Rows are points. Each copy is the shape, with its points in the same order, turned, moved and blurred by noise. Some copies are also mirrored. Which?

Shape (7 x 2):
[[-0.28  0.06]
 [-0.17  0.08]
 [-0.17  0.22]
 [-0.26 -0.96]
 [ 0.71  0.26]
 [-0.14 -0.09]
 [-0.05  0.24]]
Copy 1:
[[-0.43  0.08]
 [-0.32  0.14]
 [-0.41  0.22]
 [-0.18 -0.92]
 [ 0.45  0.49]
 [-0.32 -0.05]
 [-0.28  0.27]]
Copy 1 is: only turned
Copy 2, 7 rows:
[[-0.16  0.28]
 [-0.13  0.19]
 [-0.27  0.06]
 [ 0.49  1.01]
 [ 0.33 -0.52]
 [ 0.01  0.34]
 [-0.21 -0.05]]
Copy 2 is: mirrored

Shape, 7 rows:
[[ 0.26 -0.40 -0.82]
 [ 0.02  0.07  0.43]
 [ 0.53 -0.39 -0.04]
 [-0.30 -0.08 -0.50]
 [-0.50  0.20  0.29]
 [ 0.01  0.16 -0.06]
 [ 0.39  0.03 -0.45]]
Copy 1 (7 x 3):
[[ 0.84 -0.51 -0.02]
 [-0.39 -0.02  0.13]
 [ 0.04 -0.68  0.13]
 [ 0.52  0.11  0.16]
 [-0.21  0.44  0.30]
 [-0.03  0.04 -0.02]
 [ 0.35 -0.33 -0.30]]
Copy 1 is: mirrored
Copy 2:
[[-0.52 -0.04 -0.93]
 [ 0.01 -0.21  0.35]
 [-0.69 -0.10 -0.11]
 [ 0.08 -0.18 -0.62]
 [ 0.53 -0.37  0.07]
 [ 0.08  0.04 -0.14]
 [-0.33  0.22 -0.43]]
Copy 2 is: mirrored
Copy 3 (7 x 3):
[[-0.30  1.09  0.03]
 [ 0.23 -0.13 -0.14]
 [ 0.19  0.50  0.36]
 [-0.41  0.55 -0.46]
 [-0.08 -0.22 -0.55]
 [ 0.14  0.30 -0.34]
 [ 0.21  0.79 -0.08]]
Copy 3 is: mirrored

Shape:
[[ 0.52  0.21 -0.25  0.15  0.24  0.27]
 [-0.33 -0.82 -0.03 -0.57  0.51 -0.12]
 [ 0.28  0.10  0.03 -0.25  0.45 -0.08]
 [-0.40 -0.39 -0.15 -0.28  0.28  0.28]
 [ 0.29  0.34 -0.12  0.06  0.42 -0.47]
 [-0.33 -0.96 -0.19 -0.06 -0.78  0.37]
 [ 0.48  0.27 -0.38 -0.32  0.52 -0.39]
 [-0.43 -0.27  0.12 -0.15 -0.13  0.12]
 [ 0.21  0.24 -0.24 -0.02  0.44 -0.19]
 [ 0.77  0.27  0.14  0.35  0.43 -0.19]
 [ 0.50  0.25  0.12 -0.26 -0.05  0.08]]
Copy 1, 11 rows:
[[ 0.68  0.30 -0.36  0.07  0.23  0.15]
 [-0.15 -0.60 -0.31 -1.05  0.20 -0.04]
 [ 0.67  0.17 -0.25 -0.50  0.13  0.15]
 [-0.24 -0.17 -0.28 -0.45  0.09  0.27]
 [ 0.81  0.36  0.14 -0.40  0.31 -0.13]
 [-0.63 -0.66 -0.34  0.14 -0.55 -0.29]
 [ 0.76  0.41 -0.31 -0.64  0.32 -0.26]
 [-0.24 -0.19  0.04 -0.32 -0.24  0.18]
 [ 0.56  0.32 -0.13 -0.38  0.35  0.01]
 [ 1.20  0.19  0.00 -0.11  0.17  0.14]
 [ 0.67  0.36 -0.29 -0.26 -0.30  0.08]]
Copy 1 is: only turned
Copy 2 (11 x 6):
[[ 0.05  0.13 -0.42  0.37  0.14  0.19]
 [ 0.69 -0.90  0.07 -0.37  0.10 -0.48]
 [ 0.38 -0.01 -0.22  0.00  0.24 -0.13]
 [ 0.19 -0.60 -0.02 -0.25 -0.32 -0.21]
 [ 0.52  0.42 -0.01  0.24  0.24 -0.29]
 [-0.61 -1.24  0.47  0.21 -0.07 -0.10]
 [ 0.46  0.31 -0.34  0.22  0.42 -0.45]
 [-0.03 -0.52  0.36 -0.30 -0.21 -0.10]
 [ 0.39  0.18 -0.14  0.23  0.11 -0.21]
 [ 0.53  0.46 -0.02  0.44  0.49  0.39]
 [-0.11  0.16 -0.17 -0.10  0.50  0.09]]
Copy 2 is: mirrored
Copy 3:
[[ 0.62 -0.14 -0.02  0.26  0.21  0.08]
 [-0.13 -0.05 -0.25 -0.88  0.82 -0.48]
 [ 0.16  0.04  0.02  0.13  0.49 -0.33]
 [-0.04 -0.01 -0.27 -0.60  0.57  0.12]
 [ 0.28  0.15 -0.16  0.33  0.02 -0.55]
 [ 0.20  0.05  0.29 -1.38 -0.04  0.50]
 [ 0.53  0.29 -0.17  0.27  0.41 -0.56]
 [-0.25  0.15  0.03 -0.59  0.17  0.14]
 [ 0.35  0.11 -0.25  0.16  0.21 -0.32]
 [ 0.51 -0.36  0.22  0.52  0.02 -0.47]
 [ 0.34  0.18  0.49  0.16  0.29 -0.07]]
Copy 3 is: only turned
